Each row is a point. The ring and each string are closed loops that go straight from each point to the next, and from the last back to the first. Before rounding, they use only three directions, however many columns there are. Count how often each string passes through the ring. Passing back the other way cancels.
In the rows, 128 means zero.

Ring (10 x 4):
[[146 193 108 148]
 [125 215 106 149]
 [ 93 219 118 138]
 [ 71 208 130 120]
 [ 61 186 138  95]
 [ 74 151 142  72]
 [ 89 135 145  73]
 [112 124 149  90]
 [139 138 140 121]
 [150 164 123 139]]
String:
[[ 77 155 155  98]
 [ 68 131 175  90]
 [ 82 105 166  60]
 [ 92 131 172 109]
 [112 150 138 104]
 [135 150 113  93]
 [133 156 121 109]
 [115 159 146 129]
 [131 157 152 153]
 [120 171 142 143]
 [121 182 115 119]
 [148 217  79 137]
 [141 249  72 157]
 [ 96 231 126 168]
 [ 82 206 143 148]
 [ 67 208 147 139]
 [ 35 223 147 123]
 [ 49 206 126  89]
 [ 76 188 112  74]
 [ 87 170 131  93]]
Times through: 0

Ring:
[[180 182  70 122 135 138]
 [133 215  80 118 173 165]
 [ 95 210 107 127 189 168]
 [ 49 179 160 149 184 155]
 [ 40 125 202 171 153 123]
 [ 82  96 183 173 142 104]
 [142 100 133 159 139 102]
 [176 129  95 142 133 112]]
String:
[[ 94 111 185 167 101 101]
 [166  86 130 160 112  87]
 [222 127  52 131 144 112]
 [205 174  33 117 180 143]
 [191 239  30  98 155 169]
 [103 222 124 125 125 158]
 [ 84 184 144 141 149 147]
 [101 157 130 146 171 139]
 [ 80 140 147 155 190 136]
 [ 87 135 164 158 141 122]]
Times through: 0

Ring (7 x 8):
[[146 137 133 116 137 218  87 170]
 [118 162 135  98 109 204  86 147]
 [ 83 187 154 114  75 124 102 111]
 [ 97 166 168 162  90  62 123 110]
 [115 129 148 171 115  56 145 106]
 [147  74 101 151 157 109 163 111]
 [166  80 106 141 170 176 132 150]]
String (17 x 8):
[[130 116  96  89 134 207 118 129]
 [127 123 117 118 128 160 123 126]
 [158 138 158 154 144 186  84 186]
 [173 137 154 141 155 238  65 211]
 [148 139 127 101 139 249  77 177]
 [109 133  92  67 114 211 115 112]
 [ 90 165 108  57  90 212  99 111]
 [ 86 148 102  73  92 163 126  88]
 [112 147 137 125 109 138 115 123]
 [100 190 178 144  85 118  88 139]
 [114 138 129 125 113 134 123 117]
 [ 73 162 117  88  77 121 131  75]
 [ 49 208 143  78  45 125 104  79]
 [ 58 182 110  53  61 162 114  74]
 [103 146 117  96 104 163 117 111]
 [108 141 108  85 110 187 114 115]
 [133 144 118  85 127 244  83 159]]
Times through: 1
String, 13 rows:
[[ 96 204 172 113  79 171  68 148]
 [ 59 217 163  98  48 123  91 100]
 [ 69 172 135 108  71  91 130  76]
 [105 134 122 123 108 114 136  99]
 [ 98 129 133 152 104  50 157  81]
 [115  89 107 156 130  44 184  72]
 [123  90  92 123 136 115 163  90]
 [137 107 119 141 140 134 135 126]
 [181  86 131 170 177 165 119 175]
 [205  86 133 163 194 232  90 215]
 [153 110 106 104 152 229 104 158]
 [122 129 109  98 123 186 116 125]
 [121 151 140 122 114 166 101 141]]
Times through: 2

Ring (6 x 9):
[[115  95  96 136 160 129 178 190 137]
 [107  98 111 139 164 143 148 135 130]
 [134 113 131 122 157 157 109  77 127]
 [161 114 136 107 142 152  94  85 128]
 [159  98 118 111 137 131 125 162 133]
 [143  97  96 120 146 121 175 214 141]]
String (23 x 9):
[[142 121  86 117 160 130 208 200 148]
 [101  96  90 143 168 130 194 193 138]
 [147 125 102 113 158 141 176 153 142]
 [121  95 115 132 155 140 136 141 130]
 [ 70  65 125 165 166 144 106 115 115]
 [ 71  64 132 164 163 147  90  99 113]
 [139 110 118 120 153 145 134 124 133]
 [166 138 120 100 154 156 140  95 139]
 [154 130 142 108 154 169  90  35 127]
 [186 148 127  88 148 160 127  77 139]
 [164 125 116 104 148 145 143 127 138]
 [125  83 138 131 145 145  80 100 119]
 [161  98 149 109 133 150  57  75 121]
 [188 123 130  90 133 145 108 114 135]
 [185 132 114  91 141 141 148 142 143]
 [129  88 120 129 147 136 121 147 128]
 [114  54 122 142 136 120  98 183 120]
 [130  82 113 129 144 127 130 177 130]
 [176 129 101  97 145 134 176 175 147]
 [170 115  81 103 143 114 211 249 152]
 [119  78  89 137 150 112 184 244 138]
 [107  75 110 143 152 128 137 176 127]
 [142 108 108 119 151 136 154 159 137]]
Times through: 0
